Each point is reached from the start by the listed moves, each made once or not at all, plus a little noise. Is the number of moves made odd or even? Then give how often each move was made.

Moves:
(1): [ 42   3 -23 -16]
(2): [  2  44 -32  32]
Start: [ -9 -22  -1  28]
Points:
[ 29 -20 -19  13] -> odd (1, 0)
[ 36  23 -60  43] -> even (1, 1)

Moves:
(1): [ 35 -15  25   1  -4   7 -18  10]
(2): [21 44 -5 -1 -7 15  2 -1]
(3): [-17   5  52   7  11  11 -14  -5]
(4): [-12  12 -15  51 -29 -25  21   4]
(5): [  0  -6 -13  16  30   9  -3  -4]
(6): [-10  -5 -15  -1 -20  28   2  12]
Start: [ 19  23  -2   7  26 -11   9  -6]
Points:
[ 11  35 -16  60  -2 -34  28   2] -> odd (0, 0, 0, 1, 0, 0)
[ -1  29 -34  51 -25  -9  33  11] -> even (0, 0, 0, 1, 0, 1)
[ 18  16 -15  22  55  -2  10 -11] -> odd (0, 0, 0, 0, 1, 0)

Moves:
(1): [ 24  18   2  -3   3   6  15 -19  -7  11   6]
(2): [ -7  21  11   4 -11   4  -1  -8  -7 -12 -12]
(3): [  5  -3  22  -5  -4 -15  -3 -13  -1  -7  13]
(4): [-3 -2 10 20  7  8 -2 10  2  5  2]
(5): [  0   3  -2 -14  21 -10  -5  -2 -10   1  -8]
(6): [  5  -5  23 -10  -3  18  -1  11   3  -4  12]
(7): [-12  -3   2   0  -6  -6  22  -4  -2  -1   4]
(8): [  1   9   6   6   2 -14  -7  17  -6  -1   2]
(9): [  2  15   5   2  -4 -11   5   7  21   7  -9]
Start: [  0  -8  -8 -14  -1  10 -10   4   7  -5  -8]
Points:
[ -1  -6  44 -37  10 -17  -7  11  -7 -17  14] -> odd (0, 0, 1, 0, 1, 1, 1, 1, 0)
[ 35  22  42 -44  12  -2   0 -13  13   3   6] -> odd (1, 0, 1, 0, 1, 1, 0, 0, 1)
[ 31   4  49 -29  21  17  -6 -11  -8   1  14] -> odd (1, 0, 1, 1, 1, 1, 0, 0, 0)
[-11   2  60  -7 -17  20   4  -1   0 -22  10] -> odd (0, 1, 1, 1, 0, 1, 1, 0, 0)
[26 12 33  1  6 28 -5 23 -1  6 12] -> even (1, 0, 0, 1, 0, 1, 0, 1, 0)

Moves:
(1): [15 -1  1  0 -4  4 -5  0 -4  1 -5 -4 -5 -2 -3 -6 -4]
(2): [  2  23  -9  -3   4  -1 -12  -2  -5  -4  -6  -8 -15   8   5   6   6]
(3): [ 12   1  15 -10  -7  -5   1  -6  -4   2  -8  -4  -3  -3 -16   6   4]
(4): [ 1  2  5 19  0  9 -5  8 -5 -3 -6  2 -7 -9 -1 10 -7]
(5): [  1   1 -10   1  20   1  -5 -14   5  -5   5  -8   8 -13   3   2  -4]
(6): [10  0 10  3  6 22  6 12  2  3  3 -1 -2 10 -3  6  1]
(7): [ 2  4  5  5 -9 -5 12 -6  3  7  1  7 -4  7 -3 -3 -5]
(8): [ -4   2   7   8  10 -10  -4  18  -5  -3   9   1  -4   7  -8  -3  -5]
(9): [  0   8  -6   0  -3  -1 -14  13  20   7   7  -4  11   4  -4   0  -1]
(10): [ 5  6  6  1 -4 -8 -3  4 -7 13  6 -3  6 -1  6 -8 11]
(11): [ 1  0  2  2 -9  1  2 -7  0 -8 14 -1 -3 -2 -1 -5  0]
(12): [  9  -8  -3  -3   0   4  -7  -5  10   2   1  17   9  -1 -11   6   1]
(13): [  7   6  -1   2  -3   3  10   3  -6  -9   4   0  12   0 -10  -3  -2]
(14): [-3 -2  1 12  1 -1 -2  3 -3  0 -3 -4  2 10 -3  5  2]
Start: [  3 -15   3   4  -6  -4   2   5 -10  -1  16  12  -7   1  -3   3  10]
Points:
[ 41   9  18  39  13  14 -16  48  -9   4  39  -3  12  -3 -25  -1   0] -> even (1, 0, 0, 1, 1, 1, 0, 1, 1, 1, 0, 0, 1, 0)
[ 23  -4  25  18 -16 -24 -10  24  -6  16  19   2 -12  24 -41   0   5] -> even (1, 0, 1, 0, 0, 0, 1, 1, 1, 0, 0, 0, 0, 1)
[ 20  30   7  20  -5 -25 -11   8  -5 -12  41  -8  -2  18 -42   8   5] -> odd (0, 1, 1, 0, 1, 0, 1, 1, 1, 0, 1, 0, 1, 1)
[ 28  20  22  37 -21  -9 -17  26  -6 -11  30  18  -9  23 -60  21   4] -> even (0, 1, 1, 1, 0, 0, 1, 1, 1, 0, 1, 1, 1, 1)
[ 36 -10  53  40 -17   1   2  25 -22  14  32  27 -15  20 -45  17  10] -> odd (0, 0, 1, 1, 0, 1, 1, 1, 0, 1, 1, 1, 0, 1)
[ 39  -4  43  26 -23  -1  17  22 -19   8  41  23   6  26 -55   3  16] -> odd (0, 0, 1, 0, 0, 1, 1, 1, 0, 1, 1, 1, 1, 1)
[ 31  20  17  16   0   2   7  28 -17  10  35  25  -5  30 -28   4  17] -> odd (0, 1, 0, 0, 0, 1, 1, 1, 0, 1, 0, 1, 1, 0)
[ 28  10  14  48   5  23  -7  33 -21 -21  32  20 -17  23 -33  27   8] -> even (0, 1, 0, 1, 0, 1, 0, 1, 0, 0, 1, 1, 1, 1)

Moves:
(1): [-2 17 -4  2  0  0 -2  1 -4 13  1 -1 -1  5 -4 12  6 -1 -8  4  6 12 -7]
(2): [ -1 -11  -2  15  -5  -4  -6  14 -10   5 -17   7  -4   1 -19   4  13   0
  -7   2   9   8  21]
(3): [ 15  -1   8   4  10 -11 -11   6   5  -8  17 -21  -8   8   8  16  12  -7
 -15  -1   1 -12 -14]
(4): [  4  11   5  -5   3   0  -6  -7  -3  -3  -1 -11  10   0   9   7   0   4
   3   9   9 -13  12]
(5): [ 10   3   6  14  13  17  11  -3 -17   8   4 -10   2  -8  20  -1 -11   9
  14  -9  23  -5  -2]
(6): [  3   0  -1   1  -2   0   0   6   6   6  -9  -5   5   8  -4 -10  -4   6
   6  -2  -7   1   0]
(7): [ -9 -16  -5  -7  -8  -1  16  -2   5 -10 -14 -17   2   0  -2  19 -10  -3
 -14   4   9 -17  -4]
(8): [ 13  11  -9  -3  11 -13  -3   2   4  -1   6   5   5  31 -12  -2  15 -21
   4   2   7  -7   2]
(9): [  9  -5 -10   5  -3   4  -1  -5 -10   3   1  -1  -6   1   7  -2  -7   6
  10   4   7  -3  -8]
(10): [ 17   1   1 -11  -6  -1  -4   1  10   2  -3  10  -5  -2  -3 -13   2  -3
   1  -1   5  -7  16]
(11): [  9   1 -12  11   3  -3   1  15 -25  16  -2  -5  -9  11  -6  -6   1  -2
  -8  -5 -18  20   3]
(12): [-12   8  -7   3   6  13   4  -2   3  -2   6   1  -1   2  -4   7  -9   6
  -4   5   7  -5   1]
(13): [ -5   6  10  10   2   1  -2   5   2   4  -1   2   8  -7  -4  -3  -4  -4
 -17  11  -6   7  -2]
(14): [ -4 -10   4  -5   1  11   0  -2  -3   3   5   1  14  11  -8   6  -5  -3
   3   9  13  -6   8]
(15): [ -5   2  19   0   0  -8  -3   0  14  14 -14 -21   6  29  13   1  -9  -6
  -6  11  -1  -2  12]
(16): [-13  -7   2  -8   8   8  -4  15  -9  -3 -11  -7  -3  -1   3   6  -1   2
 -14   3   5   5   0]
(17): [  8 -18   0 -10   1  27   7 -13 -11 -30   2 -12  -6   2  -6  -6   6   3
   7  -1  -8   1 -13]
(18): [  4   1 -10   0   5   8  11   3   7  15  -6   1   1  -2   3   2  -8  -4
  13   4  -9  -3 -14]
(19): [  5  -1   8   2   3   2   8  11 -20   8 -12   6 -11   8 -10   8   1   3
 -10  -5 -19   0 -14]
(20): [  2  -1   0   2   4  -8  -5  -1   4   2  -3   0  -8 -12  -6   0  -6  -1
   0 -11 -14   3 -10]
Start: [ -2  -4  -8  12  -1   4  -6  -9   6 -17  24  -7   7 -12   1   3 -26   7
  -6   1   4   1  16]
Points:
[-23  -1   8  11  22  -3   7  26  16   3 -28 -44   9  47 -28  28 -53 -12
 -60  20 -16 -15   3] -> odd (0, 0, 0, 0, 0, 1, 1, 1, 0, 0, 0, 1, 1, 0, 1, 1, 0, 0, 1, 1)
[ 25   7  -1  49  23  49  15  26 -37  45 -30 -35 -16  26 -26   0 -47  16
 -26   7 -27  31   5] -> odd (1, 1, 0, 0, 1, 1, 0, 0, 0, 1, 1, 1, 1, 0, 1, 0, 1, 1, 1, 1)
[-44  -5 -21  27  10  21   8  24   4   9 -22 -24  -2 -24 -32  52 -46   1
 -57  25  11  12  -1] -> even (1, 1, 0, 0, 0, 0, 1, 0, 0, 0, 0, 1, 1, 0, 0, 1, 0, 1, 0, 1)
